Each row is a point. The points of each table are mixes of a few directions, plus a little noise. How many directions does each table use, and how many do they share? Where both have some left over, give the other angles between the two spaces (their principal angles), to ten degrees, smallest first.
(in the rows, 128 means zero)

First (4 x 2):
[[107 183]
 [138 102]
 [152  63]
 [114 165]]
Second:
[[ 79  68]
 [131 132]
 [131 132]
 [171 180]]
Directions: first 1, second 1, shared 0; angles 60

First (5 x 3):
[[130 137 128]
 [117  78 126]
 [112  58 125]
 [153 235 132]
 [128 131 128]]
Second, 6 rows:
[[148 129 191]
 [172 105  57]
 [101 129  54]
 [154 122 156]
 [103 142 173]
 [ 92 141 137]]
Directions: first 1, second 2, shared 0; angles 80

First (5 x 4):
[[137 159 143 131]
 [114  86 107 123]
 [160 139 127 175]
 [ 64  74 113  49]
 [164 182 151 163]]
Second:
[[155 112 167 164]
 [120  70 101 138]
 [141 102 157 147]
 [102 115 154  86]
 [108 174  28 109]
 [142 194 160 123]]
Directions: first 2, second 3, shared 2

First, 9 rows:
[[244  47  87  42  94 109]
 [ 86 157 143 159 140 134]
 [159 106 117 105 119 123]
 [ 82 159 145 162 141 135]
 [208  74 100  69 106 115]
 [ 55 178 155 182 149 139]
 [ 99 148 139 150 137 132]
 [118 134 131 135 130 130]
 [100 148 138 148 136 132]]
Second:
[[178 159 104  89 108 134]
 [106  55 124 117 174 139]
 [115  55 111 152  82  86]
 [189 144 105  77 117 137]
 [ 86 154 204 201 130 105]
 [ 89 187 152 160 144 142]
 [132 142  96  99 141 151]]
Directions: first 1, second 4, shared 1

First, 9 rows:
[[110 107 111 135 180 162 208 127]
 [160 109 125 133 156  61 112  99]
 [106 154 140 115  77 185 120 160]
 [148 110 115 149 167  58 100  93]
 [161 126 145 103 109 110 128 129]
 [107 106 102 154 190 130 170 112]
 [ 87 190 156 108   8 218  63 188]
 [174 113 137 118 136  62 112 105]
 [ 99 136 121 137 128 166 138 140]]
Second:
[[105 158 129  94  86 148 121 117]
 [ 77 194 131  53  36 172 112 103]
 [164  81 126 182 193  97 139 145]
 [190  48 125 219 240  75 147 158]
 [101 163 130  88  78 151 120 115]
 [135 119 128 138 141 122 130 132]
 [116 144 129 110 106 138 125 122]
 [137 117 128 140 143 121 131 132]]
Directions: first 3, second 1, shared 0; angles 40

First, 9 rows:
[[147  97  73 210 140 129 157 108  82]
 [123 142 130  87 116 127 130 121 138]
 [190 124 160  96 192 163  81 200 147]
 [ 63 125 121 184  77  92 157  76 119]
 [ 71 134 160 147  94 102 127 111 145]
 [111 137 110 114 102 119 150  99 123]
 [147 124  54 132 114 132 176  83  87]
 [103 138 227 109 146 124  64 187 185]
 [194 132 118  71 173 163 111 166 128]]
Second, 7 rows:
[[133 208 134 182  98  24 125 109 177]
 [125  69 124  88 149 205 131 142  92]
 [132 218 136 189  95  12 124 107 184]
 [126  89 125 102 142 177 130 137 104]
 [127 108 126 115 135 153 129 132 116]
 [126  76 123  93 146 195 130 141  96]
 [128 125 128 127 129 130 128 128 126]]
Directions: first 3, second 1, shared 0; angles 60

First:
[[164 175 148 107  86 153 139  61 103  94 123]
 [ 95  85 134 148 115 108 126 180 156 128 132]
 [ 88  88 134 127 137 103  99 129 170 146 102]
 [130 102 119 137 145 138 127 141 180 152 130]
 [175 145 153  63 118 104  62  93 149  93 129]
 [137 142  95 123 128 183 158  92  52  95 126]
 [127  86 124 144 123 125 132 202 165 122 154]
 [110 203 119 174 168 111 179 127  49 193 128]]
Second (8 x 11):
[[169 149 130 147 146 154 137 129 123 137 120]
 [138 179 127 117  98  98 178 146 143 154 209]
 [169 123 125 127 156 170 104  96 133 119  89]
 [150 111 123 131 151 168 107 103 124 113  87]
 [155 133 115  97 128 154 126  86 148 120 139]
 [ 78  76 141 125 138 101  71 129 125 112  70]
 [ 43 147 157 145  82   7 154 219 121 163 191]
 [122 106 106 135 124 172 147 116 107 105 120]]
Directions: first 6, second 4, shared 3; angles 70

First:
[[165 136 123  99  97 131 122 157 108 141 154 158]
 [194 174 100 146  98 123 141 126 122 154 111 141]
 [119  99 142 106 146 119 109 123 115  83 123  84]
 [105 112 143 167 148 114 143  80 151 128  77  97]
 [129 148  98 173 128 127 144  80 151 135  91 124]
 [104  73 128  57 103 142 101 150 107 104 191 172]
 [189 190  94 134 120 149 125 143 138 125 114 145]
 [ 93 159 107 179 158 129 143 106 148 132 109 104]
 [ 84 103 200 138 173 133 136 146 156 145 109 121]
 [ 99  87 143  79 111 111 114 169  81 130 200 133]]
Second, 11 rows:
[[130 125 130 129 128 128 133 128 129 124 125 128]
 [106 156 112 149 130 148 150 151 145 154 155 173]
 [138 119 127  85 128 104  55 100  94 131 119  66]
 [152  98 142  89 126  98  74  94  96 107 100  59]
 [143 105 147 144 126 127 170 129 141  98 108 136]
 [107 149 126 201 129 172 249 179 187 130 150 236]
 [122 132 131 165 128 148 193 151 157 121 132 179]
 [132 123 132 125 127 125 126 124 125 123 123 121]
 [108 157 108 126 130 137 108 138 127 160 153 142]
 [147 105 138  94 126 103  79 100 101 113 106  69]
 [122 139 115 101 129 119  73 117 107 149 137 100]]
Directions: first 6, second 2, shared 1; angles 60

First, 8 rows:
[[149 230  32 156 231  77  80 154  82 129 138 187 218 149]
 [134 142  69 141 148 121 101 146 126 118 161 183 182 100]
 [121  99 169 178 146 160 118 129 150 172 115 109 115 189]
 [122 102 178 161 135 153 129 123 144 165 107  96 100 186]
 [131 114  80 146 128 138 104 145 141 118 170 183 175  92]
 [124 127 162  71  84 114 167 108 118 102 105  83  76 103]
 [123 124 180  80  89 120 166 105 121 116  95  72  66 125]
 [120  84 154  91  61 143 156 116 145 103 135 113  91  80]]
Second, 11 rows:
[[114  60 190  92  90 171 129 183 117 149 101 176 148 161]
 [ 85 154 154 131  72 103  97  75 128 118  87  61  72 149]
 [123 117 122 151 189 191 125 150 209  31 125 152 117 152]
 [112 159  57 170 149 141  62 150 150  86 133 196 168 141]
 [182 135  94 136 213 144 172 163 134 126 158 165 154 119]
 [129 185 124 116 137  50 132  74  82 157 135  57 129 106]
 [146 106 151 118 141 113 193  66 165 106 182  38  89  53]
 [132 123  93 161  79 152 114 134 136 150 120 158  95 132]
 [132 154  85 125 120  72 102 124  73 176 163 150 194  90]
 [139 108 167 108 121 154 148 170 105 163  85 152 115 178]
 [115 107 172 100  98 116 135 119 110 147 121 103 126 125]]
Directions: first 3, second 6, shared 2; angles 60

First (10 x 18):
[[155 148 113 138 116 113 136 142 122 136 131 114  79 112 185 180 122 130]
 [ 85 119 120 126 122 138 117 125 112 148 120 135 145 155  81  91 160 138]
 [192 147 143 134 191 167 159 167  81 105 166 179  30 114 200 176 116  85]
 [136 129 128 135 126 138 140 131 141 111 141 142 146 114 134  94 139 143]
 [ 86 128 101 132  88 111 113 122 127 161 109 104 141 144 104 114 157 156]
 [163 114 171  97 105  65 108  75 212  99  92  50 200  98 132 208  18 103]
 [106 118 131 128 145 154 129 134 113 127 137 160 143 144  93  76 156 131]
 [115 128 116 140 112 137 136 131 139 125 136 140 154 122 119  76 161 158]
 [127 140 106 146 116 136 141 145 116 134 141 142 105 120 153 110 163 150]
 [112 109 156 101 155 126 104 109 119 135 106 119 138 158  78 160  87  85]]
Second, 8 rows:
[[101 127 119 132 161 166 128 152  69 149 139 172  84 162 102 102 171 116]
 [169 134 141 120 110  88 127 109 173 110 116  83 138  97 171 195  68 119]
 [119 132 120 136 159 165 137 155  78 137 146 173  81 147 125 105 167 120]
 [169 143 124 144 134 141 157 147 133 102 157 151 107  95 184 118 138 140]
 [137 134 124 137 139 145 141 143 114 122 144 151 109 123 143 113 146 131]
 [ 69 102 130 113  72  90  96  80 190 138  89  76 249 139  46  77 122 163]
 [131 131 129 127 147 138 128 138 101 136 130 140  92 140 134 149 128 110]
 [129 121 138 114 103  90 111  99 167 127 102  79 165 122 120 165  83 125]]
Directions: first 4, second 3, shared 3

First:
[[135 113 131 113 125 153 128 130 120 112 154 120 123  87 137 117 132 124
  132 126 118 126 148 125]
 [128 142 141 149 104  99 122 139 123 133  96 138 129 148 105 117 151 110
  126 143 155 132 128 132]
 [122 115  99 100 181 162 140 103 144 132 168 117 130 125 165 160  77 167
  127 100  84 121 110 122]
 [141  96 135  97 122 179 127 132 112  94 183 111 118  44 147 104 136 120
  136 123 108 123 170 122]
 [125 112 102  98 175 167 140 106 141 128 172 115 129 114 165 155  82 163
  129 101  85 121 117 122]
 [107 171 111 164 153  64 132 115 156 179  61 151 143 249 111 172 101 152
  116 126 144 132  62 135]
 [150 133 196 165  10  89 101 183  81  94  80 140 116  75  61  40 243  36
  136 185 209 141 197 136]
 [106 163  99 150 174  82 138 106 161 178  82 144 143 241 127 183  82 167
  116 115 125 129  58 132]
 [140 103 139 108 113 165 125 136 112  99 165 115 119  58 137 103 144 113
  135 130 119 126 166 124]
 [133 108 121 104 142 165 132 122 125 113 168 116 124  86 149 128 115 137
  132 116 103 124 142 123]
 [123 153 136 159 110  82 123 136 131 147  78 143 133 180 101 129 144 117
  123 142 159 133 110 134]]
Second:
[[135 146 125 124  98 113 121 149 133 116 159 126 123 113 120 126 148 132
  133 137 129 130 109 133]
 [ 81  60 151 156 106 154  79  93 117 140  36 163 127  84 160  94  90 151
  113 137 176 100 194 129]
 [104 113 135 135  72 154  90  99 121 154 114 119 114  58 176  98 118 153
  155 104 153  92 165 142]
 [150 132 126 128 183  94 158 168 137  88 127 154 143 200  69 155 139 104
   87 170 114 172  90 111]
 [136 166 116 108  94 154 133 102 122 170 183  72 115  85 177 120 135 133
  183  69 103  98 130 144]
 [150 143 115 115 210 136 180 118 128 136 135 106 139 200 116 160 117  98
  123 108  86 147 115 112]
 [118  88 145 155 129  87 104 175 136  68  74 201 139 153  67 125 133 131
   64 210 167 162 117 117]
 [152 176 113 104 127 134 155 124 129 149 194  82 124 131 141 143 145 119
  164  89  91 124 104 135]]
Directions: first 2, second 3, shared 0; angles 50, 60
